Each row is a point. To make a cloud, some directions were put in groups of two or more. Within a group, all points are equally far from the middle, so they leave a hole (a ring in 2 directions, a hollow ball in 3). The other directions are filled evenly. Then the cloud was stretched, turned, moved and blurred a little. Count the holes, and give their numbers of directions, smallest first.

Cloud:
[-6 -36 49]
[16 -49 51]
[36 44 28]
[10 -46 50]
[21 -49 48]
[-8 47 27]
[7 56 6]
[-4 18 71]
[9 -44 37]
[57 -25 30]
[45 36 27]
[63 1 28]
[-34 -6 23]
[7 -19 -35]
[7 58 -2]
[-25 16 40]
[22 51 9]
[-26 -24 -27]
[53 -12 14]
Holes: 1 (2)

Cloud (29 x 4):
[5 -34 13 35]
[39 -39 9 9]
[54 -29 -41 -9]
[3 46 -39 33]
[-4 -3 -48 -59]
[-28 6 -37 33]
[41 3 -5 -44]
[-33 -32 -71 12]
[24 -25 10 33]
[-15 -44 5 33]
[-14 -32 2 -65]
[-14 30 -53 -29]
[-2 28 -64 -8]
[23 34 -49 17]
[31 -12 -42 -54]
[-12 75 -27 -18]
[18 16 -27 43]
[-46 30 36 32]
[46 62 21 -20]
[-16 -12 45 -42]
[-30 62 -6 43]
[15 8 -72 6]
[41 -9 -46 19]
[-23 -56 -43 32]
[36 -48 4 -44]
[-7 -43 -8 -70]
[-23 -17 40 -41]
[51 -45 -10 -19]
[-3 -31 42 16]
Holes: 1 (3)

Cloud:
[-33 -3 83 -2 15 -45 -41 -53]
[6 35 19 23 -52 54 -44 -25]
[7 68 38 25 38 -25 -13 8]
[-12 -32 -50 55 18 -20 -7 0]
[-5 45 8 -21 -4 -13 38 -22]
[-8 -74 26 -25 6 16 42 -6]
[15 53 11 -42 27 0 -10 -31]
[12 31 64 -5 0 -50 -3 -36]
[8 -80 -24 47 19 -5 12 -42]
[40 22 13 -1 44 -36 5 -45]
[-47 -25 28 49 62 -56 7 37]
[-1 -33 50 -20 2 -44 -27 -82]
[-62 -11 51 -28 2 -24 -7 -14]
[-29 23 -25 -5 17 -46 38 -31]
[-21 25 26 12 -22 43 34 48]
[-23 -44 64 30 -36 14 28 -4]
[-10 -88 37 37 43 4 -16 -34]
[24 9 -33 -6 -21 66 -23 -17]
[10 47 40 45 6 17 -38 16]
[-21 13 58 6 -19 24 -77 -18]
[42 -6 3 -27 18 29 -29 4]
[20 -12 2 -33 -5 74 4 -11]
[-67 35 18 -13 -7 5 -41 -16]
[-23 -87 55 -15 43 -26 13 -32]
[-62 1 -19 35 56 -41 31 15]
[-33 -13 35 51 -20 -48 40 15]
[-9 -6 -6 -19 57 -67 31 -46]
[-58 -11 -43 2 24 -18 26 23]
[-25 23 42 13 86 -44 -9 -27]
[-15 13 9 44 59 -51 37 -18]
[16 -35 -22 -47 19 -28 -12 -62]
[-16 -89 40 50 -19 -23 1 -29]
[-6 1 -35 -1 55 -23 -35 10]
[-10 -20 -44 21 -34 -25 3 -43]
[21 -75 -14 52 21 -22 10 1]
[1 -1 4 -28 -12 -28 28 -59]
[-11 -36 -41 24 22 29 -23 -58]
[0 -57 35 29 76 -31 -1 -49]
[-70 2 40 33 -14 33 3 15]
[-52 -17 30 49 -13 -55 25 8]
[8 -30 18 -29 -1 -13 28 49]
[-42 -11 -45 24 45 -34 -20 -40]
[24 -78 38 -5 27 4 -45 -33]
[-49 27 19 12 7 27 -67 1]
[52 -36 -10 0 24 0 20 23]
[-42 -62 -17 58 16 -3 -13 -33]
[-7 -92 -11 19 2 45 11 -17]
[-52 -24 14 -8 -17 17 -4 -65]
[6 29 43 2 10 -68 1 -46]
[-14 17 -13 9 65 -26 42 44]
[1 -48 41 61 -52 20 -9 -11]
[-22 -7 17 -40 18 -33 5 -68]
[-7 -64 17 75 -23 -5 -7 -19]
[-45 4 68 2 71 -33 -41 2]
[-42 -8 -37 38 -14 40 32 37]
[13 48 -27 17 -16 47 25 -14]
[-12 50 -17 25 41 -66 -15 0]
[-41 10 38 31 -33 69 -12 14]
[20 -18 20 25 -47 23 35 47]
[-51 -53 -3 7 0 -28 50 -1]
[-7 -60 89 10 40 -61 -16 -20]
[-16 40 -1 25 0 -76 7 -12]
[-27 -47 45 26 -50 43 -32 3]
[24 -85 -26 18 1 -13 -3 -46]
[-7 -31 43 55 35 21 -16 23]
[-5 2 65 20 38 -46 -29 44]
[12 -45 53 70 -17 -18 4 -9]
[-4 -22 21 37 55 20 34 10]
[4 17 20 33 -44 39 -28 -61]
[-15 6 66 57 7 18 -34 22]
[-59 12 -26 40 -3 24 -3 -40]
[-10 37 -3 29 48 -3 -40 27]
[-12 -49 8 16 77 -50 49 14]
[-39 -54 43 60 43 -4 -23 -1]
Holes: 1 (8)
